Every row gives one point. To make a cloud, some directions were put in groups of two or more. Within a group, all points are equally far from the middle, so they leave a hole (a ring in 2 directions, a hollow ball in 3). The other directions are filled evenly. Then the cloud was stretched, turned, moved and blurred a little. Count the holes, and give their numbers of directions, smallest first.

Cloud:
[[-24 -14  -5]
 [-21 -18  31]
 [-70  14  49]
 [ 51  12 -18]
 [  4  32  18]
 [ 26  -2 -32]
 [-10 -34  47]
 [ 23 -58  35]
 [ 73 -27 -51]
 [ -3 -26  -8]
 [ 30 -52  34]
 [ 57 -46 -12]
 [ -9  -4 -63]
 [ 15 -35  18]
 [ -7 -47 -81]
 [  5 -69 -36]
 [-15  33 -10]
 [ 21 -57 -76]
 [ 54 -42   4]
 [  2 -11  53]]
Holes: 0

Cloud (28 x 4):
[[  8  23 -42   2]
 [ 17  52 -42  66]
 [ 13   0   2 -42]
 [-27   0  84  54]
 [-21 -27  28  16]
 [  8 -45  12 -11]
 [ 11 -47  24  17]
 [ 41  -9  52  43]
 [ 40 -33 -18 -18]
 [-10  19  11 -43]
 [ 59  -8  -3  41]
 [-36  -2   9 -18]
 [-14  42 -54  -6]
 [ 26  15  61  54]
 [-69  20  38  67]
 [ 33 -44  -3  45]
 [-22 -24  49 -47]
 [ 12  14 -10  18]
 [-51  46  20  31]
 [-46  34  42  68]
 [ -4 -69  19  54]
 [-95 -22   3 -21]
 [  7  52   0  -6]
 [-54  22   6  41]
 [-56  -8  26 -48]
 [-53  15  50 -29]
 [-18  45 -13  28]
 [-10  30  28  58]]
Holes: 0

Cloud (30 x 4):
[[ 17  -3  26  37]
 [-26 -48 -40   9]
 [ 43 -54   0 -38]
 [ 35  -7 -41 -56]
 [-10  75  14 -19]
 [-31  62 -43  22]
 [ 50 -34  32 -33]
 [ -7  34 -85   5]
 [-11  17 -85 -23]
 [ 13 -46 -44  36]
 [ 31 -19 -18  47]
 [ 38  35 -54  23]
 [-22  29  41  14]
 [ 40 -31 -55  34]
 [ 24  61  10 -36]
 [ 30 -19  53 -11]
 [-10 -49 -43  25]
 [ 50   1 -46  34]
 [-26  21  50 -22]
 [ 56  -9  41  -4]
 [-41 -17 -43  28]
 [-27  16 -70 -38]
 [ 14 -26 -24  48]
 [ 63   8  18 -37]
 [-48  14 -69 -15]
 [  6  57  11 -50]
 [ 25 -53  21 -34]
 [ 29 -61 -53   3]
 [ 64  12  18   8]
 [-15  20 -40 -60]]
Holes: 2 (2, 2)

Cloud:
[[  3  29 -64 -10 -44  32]
 [-11  38 -56 -28 -48   9]
 [ 34  26   8 -23  61 -29]
 [-64  18  18  20  45  47]
 [-54 -18   3  35 -40  37]
 [-29  -3 -28 -47 -63  21]
 [-51  56  19 -31  52   1]
 [-36  22  12 -62 -23 -30]
 [-52 -16 -26  22 -37  55]
 [-63  21 -15  37  49  50]
 [-53  57  -5  32  38 -33]
 [ -2  32 -68 -11 -42   6]
 [-17  71  -1 -23 -25 -25]
 [-68  22 -34  50 -11 -27]
 [-41  22 -63 -33  46  49]
 [ -2 -38  -2 -56 -56  40]
 [ 25 -47 -12 -43 -45 -15]
 [ 46  17  25  46 -10  14]
 [-63 -39  -9  29 -41 -17]
 [ -6  -1  47 -47 -54  -6]
 [  5  71 -17 -22  24 -37]
 [-22  38 -61 -29 -34 -10]
 [  3 -34 -25  61   9 -46]
 [ 20 -55 -37   2  54  42]
 [ 33 -21 -50  37  -1  52]
 [ 39   6 -26 -44  65  14]
 [  0  51   8  42  35  50]
 [-24 -23  47   8   9 -52]
 [ 25  48   2 -13  71 -15]
 [ 15  38 -65 -19 -24 -15]
 [-49  20 -28 -65  -2 -19]
 [-16  22  11 -60 -59  25]
 [-24 -65  -8  29  61  -8]
 [-24  50  34 -24   7  59]
 [-32 -55  29  23  54  28]
 [  3 -38  12 -73  10  60]
 [ 27 -20 -50 -22  19 -34]
 [  0 -37  10 -70  -8  65]
 [ -8 -26  10 -73  -7  67]
 [-30  19 -57 -19 -54  15]
 [-23  43  -4  57 -24  25]
 [ 40 -25 -50  10  16  61]
 [-21 -67   5  35 -45   4]
 [-20  28 -12 -55 -59  18]
 [ 21 -64 -26 -14  36  53]
 [ 66  15 -21 -30  -9  49]
 [ 13  63  -8 -14  58 -28]
 [-13  26 -80 -10  34 -16]
 [-21  36 -30  68   5 -37]
 [ 29   0  33 -27  67 -15]
 [-68 -25  -9  34 -41 -15]
 [ 43  -1 -56   2 -17  51]]
Holes: 3 (2, 2, 2)

Cloud, 46 rows:
[[ 26 -38   4   5   1 -30]
 [ 70 -29  51  -1  34 -25]
 [ 45  -5 -20  47 -22   7]
 [  4 -26 -26  23  23  59]
 [-80  33  37 -29 -70  46]
 [-49  80 -33 -24 -26 -14]
 [-36  -5  -3 -33  26  40]
 [-28  24   4 -22  41  61]
 [-52 -12 -14  28 -24  -5]
 [ 32  36  -4 -18 -35  37]
 [-50  18  17 -42 -61  57]
 [ 67 -32 -30   6  11 -19]
 [  1 -34  28  19  19  58]
 [ 41 -41 -50   2  49 -25]
 [-44 -21 -54 -24 -16 -28]
 [  1  38 -27   2 -25  55]
 [ 71 -56  -5  20  -2  12]
 [ 21  52  82  -1  -4  12]
 [ 56  20   8 -41  37  -8]
 [  0  55  18 -50 -54 -16]
 [ 15   6 -57  -1  11  15]
 [-25  34  -6 -42 -43 -10]
 [ 59  44 -10 -53  -9 -15]
 [ -9  16 -48 -53  -3 -19]
 [-16 -23 -56  -6 -44  14]
 [ 30  23  47 -18  23  40]
 [  5  61 -26 -33  25 -49]
 [-19  25 -34 -74 -32  -8]
 [ 25  25  16 -27  -7   2]
 [-30  12  68 -55  -4 -24]
 [ 35 -14 -11 -14  18 -26]
 [-84  51  -6 -33 -51   9]
 [  7  31  11 -45 -15   3]
 [-13   5  79 -57  15  -9]
 [ 27  48  41 -39   1 -20]
 [-48  22 -48  14 -34  14]
 [  7  -4  46  -9  14  19]
 [-28  71 -28  16 -21   8]
 [-14 -54 -14  13   4  21]
 [-13  20  14 -53  -8   7]
 [  2   7  44 -67   0  21]
 [-18 -47  15  32  13  48]
 [ 41   9   4 -14 -18  56]
 [-35  21  35   8 -60  19]
 [ 38   9  69 -54  21 -10]
 [ 10  57  95  -9  11  41]]
Holes: 0

Cloud, 86 rows:
[[  6 -94   2  30   5   7  33  -7]
 [ 69 -70  -6  43  12  33  -7  12]
 [ 57 -14  54  -1  46  -9  44   3]
 [ -4 -26 -36 -44  60  21 -26  35]
 [-50 -31 -15  -2 -15  41 -28 -20]
 [ 64 -33  19  41 -30  45  14 -18]
 [ 31 -14 -31  -9  36 -46  48  -7]
 [ 22 -41  28   7  50 -16 -62  10]
 [ 38 -35 -52  34  48  40  16 -13]
 [ 69 -68  12 -66 -17 -18  -9  12]
 [ 48 -38  11  -9  -7  44  69  40]
 [-62 -35 -11   6   0  34 -12  48]
 [ 20 -11  30 -70  44 -33  13  11]
 [ 26  54 -13 -23 -75  14  32  48]
 [ 32  29 -65 -16  26  35  24  56]
 [ -8 -57  48 -11  59  -9 -35 -44]
 [ 18   6 -76  21  18   5   2 -13]
 [  6 -95 -25 -16  30  31 -36  -4]
 [ 57 -13  18 -16  49  -2 -52  33]
 [ 46 -70  62 -36 -11  10   5  14]
 [ 71 -40 -10 -64 -18  21  34   3]
 [ 82 -26  -1  -3 -31 -19  41  23]
 [  1  25  -9 -11  24 -77 -14  23]
 [-18 -19  44 -25  56  18 -36  -7]
 [  4 -67 -51 -47  27 -23 -26 -12]
 [ 10  31 -39  41  45   7  -7   4]
 [ 52 -31 -34  14  47  62  10 -30]
 [ 15  10 -25   4 -49 -51  -6  38]
 [-13   8 -64  -9   0   1 -42 -47]
 [ -5 -16   9   9 -16  18  63  86]
 [ 63 -53 -47 -35  15   3  25  32]
 [-15  43  30  40 -58  -3  14  36]
 [-13 -31 -38 -38  36 -37 -58 -50]
 [-25  50  12 -30 -49 -68 -42  47]
 [ 11 -22 -33 -16  42 -71  -6 -25]
 [ 31  30  28 -56 -61 -31 -40   0]
 [ 87   2 -28  16 -32  -9 -25  -1]
 [ 61 -12  25  28 -28  54 -13  -6]
 [ -1 -13  56  -6  28  17 -46  55]
 [ 78   4   3 -56  39 -12 -34 -23]
 [-26  -7  55 -13  47   6 -40  21]
 [-51  -5 -66   0  -3   3 -33  30]
 [  8 -22  42  35 -18 -26  22  35]
 [ 47 -18 -46 -32   3  63 -23  -3]
 [  5  20  55  31  19  -7  28  70]
 [ 41 -43  10 -29 -17 -27  29  56]
 [-41 -29   0 -22  53  54   5  51]
 [  8  44  33 -74 -34 -34 -49  51]
 [-38 -64 -28  -9  27  23 -38 -20]
 [-17 -32  62   6   4 -22 -53 -24]
 [ 25 -56  12 -22  74 -10 -63 -33]
 [ 39 -24 -64  36 -17  14 -10   5]
 [-55  23  56  -5   7 -39 -11  21]
 [ 38  49  21   3 -16 -46  19 -27]
 [ 65  33  19 -48 -56 -10 -19  12]
 [  3  15  63 -25  20 -32  21  72]
 [ 48  29  39  11   1  47 -38  17]
 [-29  22  -5 -63  25 -56 -28  15]
 [ 62 -17 -34  35  59  -5 -11 -46]
 [ 30   0  14 -41  33 -56 -38  40]
 [-33  39 -13  38  13  32  37  -1]
 [-52  25   6  21  33  -7  57  44]
 [ 27 -27  13   8 -42 -69   4  -7]
 [  5  44   0 -14 -58 -65 -45   4]
 [ 33   3 -50   6  -6  73  -5  10]
 [ 56 -63 -21   0 -17 -59 -24  -4]
 [ 32 -35  50  -3  66  -1  36   3]
 [  1  -6 -25   5  12 -41  56 -26]
 [ 27  36  23 -71  -5 -41 -46 -19]
 [ 66  61  -8 -22  11 -11 -22   6]
 [ 39 -15  21  31 -32   7  53  39]
 [ 32   8 -15 -23 -52  24  47  -6]
 [-35  49  31 -55  -9 -49 -17  -5]
 [ 79 -12  35 -21 -47  13  26  -5]
 [ 37 -48   3 -11   9  86  13   8]
 [-45 -59   7   0  -4  23   4  27]
 [ -9 -74   9  38 -11   4  -6   2]
 [ 77 -68 -51  22  22  48   5 -18]
 [ 35  30  -9 -17  52 -28 -15  61]
 [ 94 -66  -7 -18  12  -7 -36  17]
 [ 39  -4   7   0 -52 -76 -26 -42]
 [ -4 -17  38  -8   8  31 -50  74]
 [ 74   7 -31 -35 -35  20  21  44]
 [  7 -25  42  34  24   3 -20  52]
 [-12  36   2 -43  41 -52  12  68]
 [-17  19  40  -1 -11 -50  -9 -52]]
Holes: 3 (2, 2, 3)

Cloud:
[[-27 -17  -6 -28   5 -39  10 -58]
 [ 22  18 -40 -12  14 -25  13  22]
 [ -9  -2 -46 -42  -9 -30 -30   5]
 [  4  47 -59 -26 -10  13  35  21]
 [ 19 -44  -7 -19 -59 -62   3 -18]
 [ 33 -44  20  -3  -5  19 -14  28]
 [-43 -26  28   0  42  27 -59   1]
 [-49 -55 -17 -25   4  26 -21  -8]
 [-40  -9 -49   7 -27  17  31  -4]
 [ -9 -87  -6  -9  31 -14  -9  21]
 [  8  -1  40  19   6  63  -7   6]
 [-67 -46   3 -25  51  25  -2   9]
 [  8 -28  23 -25 -53 -24 -13   9]
 [-51  44 -15   5  34  38  26 -11]
 [-16  11 -10 -61  18  12 -22 -17]
 [-31  37  32   7   6  53  24  -6]
 [ 41 -37 -40  37  -2   7  18 -19]
 [ 25 -26 -12  -8 -61 -41  -6   1]
 [ 18 -11  -1 -25  26 -46  34  -9]
 [ 24 -74 -31 -21 -15 -66  35 -12]
 [ -8 -77  20  -4 -15 -16  17 -40]
 [-59 -19  47 -41  24 -14  16 -39]
 [ 30 -50  40  -7  53   3 -21 -58]
 [ 21 -33   5   3   6 -35  15 -65]
 [  2  17 -56 -46 -23  -7  22  18]
 [-26 -36 -65 -10  16  35 -10  13]
 [-28  14 -46  18 -31  13 -28  65]
 [  1  12  -8  10  12  -7  29  63]
 [-47 -63 -27 -22 -22 -52 -10   1]
 [ 31 -16 -41 -13  31  27 -16   1]
 [-36  -2  17  36  32  21  -4  -8]
 [-25 -92 -16 -25  32 -18 -18  21]
 [ 38 -15  -2  -2 -48  20 -14   6]
 [  1   2 -32   2 -52 -10  35 -21]
 [-34  -5   4 -30  52  16 -61  -1]
 [ -8 -11 -57 -33  -7  13 -38  18]
 [ 37  11   4 -14 -18  31 -15 -40]
 [ 13 -25   7  12  25  13  -5 -67]
 [ 25 -12  20 -18 -17  12  24  41]
 [-27  21 -48 -22 -41  37  23  24]
 [-45   1  32 -57  30  15 -30   7]
 [-40   0 -16 -36  41 -10  32 -23]
 [ 44  -5  -5  36  44  37 -15 -21]
 [ 13 -32 -35 -30  -7  23  40   2]
 [  9   5  11  17  45  71   2  40]
 [-24  16 -49  -7 -23   5  13  83]
 [-29  48  29   3  13  68  10  -5]
 [ 12  16 -54  26  49  13  -6  29]
 [-11 -95  33 -11  -3 -18  -4 -43]
 [ -8 -59  46 -39 -30  -4  16 -39]
 [-48 -59 -22  -8 -10 -37 -25  10]
 [-10 -23  45 -55  28  -4  35   3]
 [-23  -9 -31   8  36  12 -43 -27]
 [  8   2   0 -39 -40 -16  17 -49]
 [-20  27 -56  -9 -34   0  31  -8]
 [-10 -43  29 -38 -34  11 -11 -20]
 [-37 -44  55  -7  36  28 -21 -35]
 [ 25  21 -30   0  32  -3 -12  35]
 [  6 -22 -20 -23 -28  14 -44 -15]
 [ -7   1 -43 -46   1  16  39 -13]
 [ 52 -46 -39   4  -4 -16 -19   8]
 [ 52  30  -1  19  -8 -16  16  -6]
 [ 52   4 -10   8 -58  14  18  31]
 [-30 -82  -7 -21  37 -34 -19  33]
 [  0 -54  40 -13 -28 -60  -4  -1]
 [ 45  -9 -12   6  10  37  33 -40]
 [-39  27   6 -44  39  39   9 -12]
 [ 30 -43  20 -42 -43  -8  10 -51]
 [ 37  15 -29  20  10  25  61 -22]
 [ 31   3   6  -3  -5 -18 -41 -25]
 [-38 -46 -16 -32 -12 -21 -52  34]
 [ 48 -29 -50  43   4  24   1   3]
 [  9 -45 -25  36 -15  16 -22  -7]
 [-26 -51 -28 -60   6   5 -30 -29]
 [ 25 -47  41 -16  38   4  -8 -79]
 [ 47   0  39 -33 -14 -25  -8 -42]
 [  3 -88  22 -17  38 -15 -26  16]
 [ 24  -3 -67   6  11 -22   4  25]
 [  3   6   7 -34 -21 -41  -1 -42]
 [ -9  62  -4 -11   5  42 -22   3]
 [  2 -63   7 -21  -9 -58  38  22]]
Holes: 3 (2, 2, 3)

Cloud, 91 rows:
[[ 43 -19   7  17 -16  22 -17  28 -29]
 [-89  -2  54  19  22  30 -37  12 -15]
 [-41  19  33  10  11  13 -47 -25 -51]
 [ 39   9  -4 -10  -7  35 -28  -6 -37]
 [ 41  63  21 -86 -16  38  -3 -12 -54]
 [-29  34  45   7 -47  16   1  15 -21]
 [  2  -3  40  20 -26  13 -75  13  -5]
 [  9   7  20 -36  14 -24 -56  30 -22]
 [-10   6   9 -14  -3  36   3 -45 -61]
 [-16   3  38  21  -3 -14  -4  26 -52]
 [ 36  45 -15 -52  -5  49 -14 -37 -35]
 [ 45  43  13   0 -54   9 -54   1  25]
 [ 21   7 -13 -71  -7 -41 -28   7 -49]
 [-20  25  21 -34  37   6  34  -8 -22]
 [ 41  -6  50 -37 -51  22   6 -44 -23]
 [  8  -1  21  13  11  -3 -67 -69  60]
 [  6 -35 -16  -3  35  -8  12 -27  29]
 [ -4  23  31  -7  11  38   2 -19 -28]
 [ 39 -30   1 -50  -3 -17  19 -13   4]
 [ 14  -9 -53 -20   7  28 -73  45 -10]
 [-49  -6 -80 -32 -14 -13   5  34  29]
 [-23  12 -86 -21  -8  -5  10   7  27]
 [ 70   7 -18 -62  30  15   7   5 -11]
 [  6  25 -25  27 -13  33   0 -33   2]
 [ 22   8  14  -1  -4 -71   3  62  32]
 [ 41  31  11 -95  -6  34  -9  35 -31]
 [ 27  38  -1  -8  -2  10 -35  55  12]
 [  0  18   0 -49   0  16   1 -24 -27]
 [ 23  42 -28 -10 -29 -43 -33  -7 -37]
 [-20   8  34 -47  37 -41  -7 -29  42]
 [ 32  20 -17 -87   4  11 -44 -26 -19]
 [ -5  55 -29 -45 -22  32  16  -3 -70]
 [ -8  56  -3  47 -52  16 -28  49   8]
 [ 11  26  24 -59 -48 -17  -2   4 -21]
 [-46   7 -15   5 -41   9 -30 -24  38]
 [ -8   6  36  11  -8  56   0  35  36]
 [-10 -11  -2 -15  35 -68 -30 -14  43]
 [ 67 -13 -24 -36 -40  57 -56  36 -11]
 [  5  19  -1 -49  -4  12   5  62 -39]
 [-18  36  12   3  -4  67  18   4  21]
 [ 18   5   6 -20 -16 -35   0 -30 -52]
 [ 40  21 -14 -62  12  43 -14  12 -32]
 [-43  -2 -34  -4  26 -17 -20  54  41]
 [-10  58 -41 -40 -52 -36  -3 -33 -16]
 [-38 -29 -21  57  26 -21 -45  11 -44]
 [-31  45   6  10  44 -10 -37  11  44]
 [-23  -1  13  27  50   1  -8   9  24]
 [ 27  30 -10 -69  20 -10 -68 -23 -35]
 [ 22 -14  20  45 -47 -17 -23 -26 -21]
 [  8  34  -3  14 -25  33  -7  35 -47]
 [ 10   8 -19  -8 -34  37 -76  24 -26]
 [ -4  48  13 -50 -74  37  26 -57 -27]
 [ 20  10  -1 -26 -57  14 -61   9 -40]
 [ 10  -6 -65 -33 -63 -52 -35  18  -4]
 [-49  19 -48 -13 -53  13  33  50  18]
 [ -7  31 -13 -69 -64   0 -14 -12  34]
 [  8  -6  -3 -17   3  15 -29  40 -40]
 [ 34 -25  65   5  20  49 -42  29 -50]
 [-39 -15 -11 -61 -34 -47  34 -10  18]
 [-38 -20  15 -62   1   6 -24  28  15]
 [-36 -17  -2 -41  -7  12 -17   4   7]
 [-35  21  11   6  42 -46  22 -30 -51]
 [-52 -16  -8  -9  31 -26   8  20   6]
 [ 12 -23   3 -27 -59  34  -3   1 -34]
 [-12  32  19  41 -15 -45  -5  -3 -75]
 [-12  -5  34 -32   5   2 -58  25   1]
 [  1   7  11 -28 -30   9 -37 -50 -67]
 [-28 -10  18 -12   6   6 -85  17   3]
 [-28  -1 -46 -30  19 -34 -35 -14  49]
 [  7  -8  41 -24   4   1 -38  62  15]
 [ 19 -34   9  -7 -22  20  21  59  16]
 [-53 -10 -29 -36   0 -22  28 -41 -65]
 [-13 -46 -51 -23  21 -51 -17   8  38]
 [-48 -27 -31   4  14  45  29  31 -28]
 [ 11  -2   9 -82  -9  13  21   0   0]
 [ 19  23 -10 -90 -20 -21 -13  17 -10]
 [ -1  29  12  46 -22  14 -32  28  15]
 [  6   1  15   9  -1  44 -45  39  10]
 [ 51 -12   0 -48   3  -5  56  16  -1]
 [-12  12  -4   5 -23  -6  44  24   5]
 [ 18  29  31 -73  -9  -5  32   7   8]
 [ 26  11 -53 -38  -6  34 -26   1  38]
 [-16  49  -4  28 -22  17 -89  14  -8]
 [  8 -75  23 -22  25  12  11  23  -3]
 [ 11  56  23  20  18  -4 -13 -18   5]
 [ 25 -18   0  31  57   5 -28  35  37]
 [ 21  57  21  52 -37  13 -43 -60 -25]
 [ 46  34  15 -38 -46 -16 -35  -2  -1]
 [-27   4  47  -6  -5 -17  -9 -49 -50]
 [ 31  16 -19 -30  21 -15 -25 -36 -60]
 [ -2  20  -1  76 -20  37 -36  19  15]]
Holes: 0

Cloud, 93 rows:
[[-32  22 -26 -56  -9   8  47  45 -11]
 [-40 -50  15  45   1 -16  50  61  21]
 [ -2 -35  59  17  17 -26  48 -42   7]
 [-65 -37  43  29   7 -12 -32   3  12]
 [ -4   4 -11 -53 -30   7  -2 -18 -59]
 [-32  -5 -40  25  19  31  64  13  -7]
 [-22   7  23  30  32  10  38  41  55]
 [ 33 -54  38 -26 -64 -28  27  61  10]
 [ 36 -48 -22  23 -28 -33  -1  56 -21]
 [  0 -42 -13 -43 -19  40  14 -17  48]
 [ 18 -41  -7 -21 -63  10 -10  79 -23]
 [-23  61 -47 -37 -34   2  26 -40  -8]
 [ 28   0  15 -27 -16  10 -22 -26  72]
 [ 12 -61  24  22  -6  -5 -10 -47 -12]
 [-25  57  44   6  14  33 -30   8  -2]
 [ 40 -26 -43  -5 -11 -29  13  15 -18]
 [-24  -6 -20  35  27  27 -15  14 -46]
 [ 21  39  16 -46 -38   9 -32 -37 -33]
 [-37  19  26  26   5  29 -55  -6 -30]
 [  9 -36  60 -16 -21 -16 -54 -27 -20]
 [-19  22 -46  38  37 -23  -6  49 -14]
 [ 35 -60  36  22  37 -30 -15  15 -16]
 [ 30  18  54 -14 -19 -39 -49   2   3]
 [-16  12  10  18 -57 -62  27   8  -7]
 [-50   0  39 -19 -95  -1   5  52 -14]
 [-18 -46  59 -30 -76  -8  26 -46  15]
 [-28 -25   4 -49 -82 -37  35  18  18]
 [ 10  40  -3 -45  16  18 -29 -55 -26]
 [-19 -23  48   4 -39  55  10  -9  22]
 [-33  31 -12 -15 -19  -5  70  48  22]
 [ 33  10 -34 -29 -32  34 -37   7 -25]
 [ 39 -22  68   9 -36 -12 -56  -6 -26]
 [-39 -32  17  56  22 -19  42  41  30]
 [ 46  52  37 -15   2  14  -7 -50 -14]
 [ 29 -47  59  59 -11 -26  -9  15  17]
 [ 21 -22  31 -20 -21  11 -33 -17  56]
 [-37   7  12 -32 -80 -16  68  22   1]
 [ 21 -11 -16  -9  -5  22  61  65  30]
 [ 30 -46   6 -35 -64 -41 -12  53 -20]
 [ 41 -10  61 -13 -26 -32 -40  15  14]
 [  0 -16   4  48 -56 -29 -31  76 -21]
 [-10  10  -1 -69 -44  16  -4 -15 -47]
 [-27  47  24  65  32   0   2 -26   2]
 [ 26 -25  74 -18  -3  -9  46   3  27]
 [ 38   1  23  23 -34  -9 -10 -35  19]
 [ 33  -6 -14 -17  44  19  59 -30 -20]
 [ 24 -46  10 -36 -79   5  54  44   9]
 [-21 -19 -22 -32  12 -37 -16  12 -10]
 [-16  36  43  34  20   6 -64  28   3]
 [ -1  55 -13  37  33 -17 -14  62 -19]
 [ 22 -53  27 -12  35 -23 -23   8 -20]
 [-17 -18 -18  50  15  16  17  34 -59]
 [-13   8  -4 -19 -50  41   6   5  64]
 [  6 -53 -14 -30   1 -14  73  -6  11]
 [ 25 -78  33 -26  11 -16  11  50 -15]
 [-62 -12 -48  14 -39  -9   7  -1  16]
 [ 40 -24  48  17 -43 -35 -24   4  17]
 [-63 -42  15  19  -7 -29 -27  -6 -28]
 [ 20  -1  25 -26 -21  36 -62  11  29]
 [ 25 -33  78   0 -36 -13  77  13 -32]
 [ 24  13 -23 -46  -2   7 -33 -35 -29]
 [-27   1  79 -19 -22  -3  36 -24  20]
 [-33 -11 -29  47  12   1   5  27 -54]
 [-65 -17  -1  50 -13   3   2 -37 -31]
 [-27  34   3  29  64 -16  -3 -38  -1]
 [ 36 -33 -17 -39  26  21   5  65   2]
 [-37  12 -49 -30  -6 -31 -22   8   7]
 [-64 -33 -27 -16 -13   7  40  42  24]
 [ -6 -17  62 -30 -66   4  41 -49  12]
 [-13  17  30 -22 -46 -31 -56 -20  -8]
 [ 10 -22 -22 -27 -54   2  48 -37 -44]
 [ 27 -34  -1  -7  35  10   2  81  17]
 [-14 -40   3  -8 -91  23  28  16  30]
 [ 24 -30  44 -28  25   2  26  20 -53]
 [-49 -23  82  31 -34 -28 -15  38  14]
 [ 41 -13  70 -28  32  12 -15  11  -7]
 [ 33 -49   1 -32  -1  23  26  52 -39]
 [-37 -16 -61   6  -7  -3  28  43  45]
 [ 50  33  36  30   3  30   3 -12 -12]
 [ 43  35  -7   4 -10  17 -23 -53  19]
 [-32  20   8 -46 -29  13 -32 -20 -44]
 [ 19 -43  59  24 -63  -3  31 -20  22]
 [-24  32 -16  22  24   5  52  38 -34]
 [ 38  12  40  13  -7  30  21  49  -4]
 [  8   4 -75  17  17  -7 -16  47  19]
 [ 11 -33   2  15 -40  11  -5 -52   5]
 [-11 -28   7  79 -12 -42  -3  71 -25]
 [-65 -35  46  19 -66   2 -29   8  24]
 [ -7 -57   3 -22 -95  20  27  32  19]
 [ 37  -3 -22 -80 -39  19 -21  33   5]
 [ 17  64   1  17  -5  31  13  44   2]
 [-56 -52  55  20 -37  32  -1   1  23]
 [  8  55  14  18   0   5 -50  63  12]]
Holes: 3 (2, 3, 3)
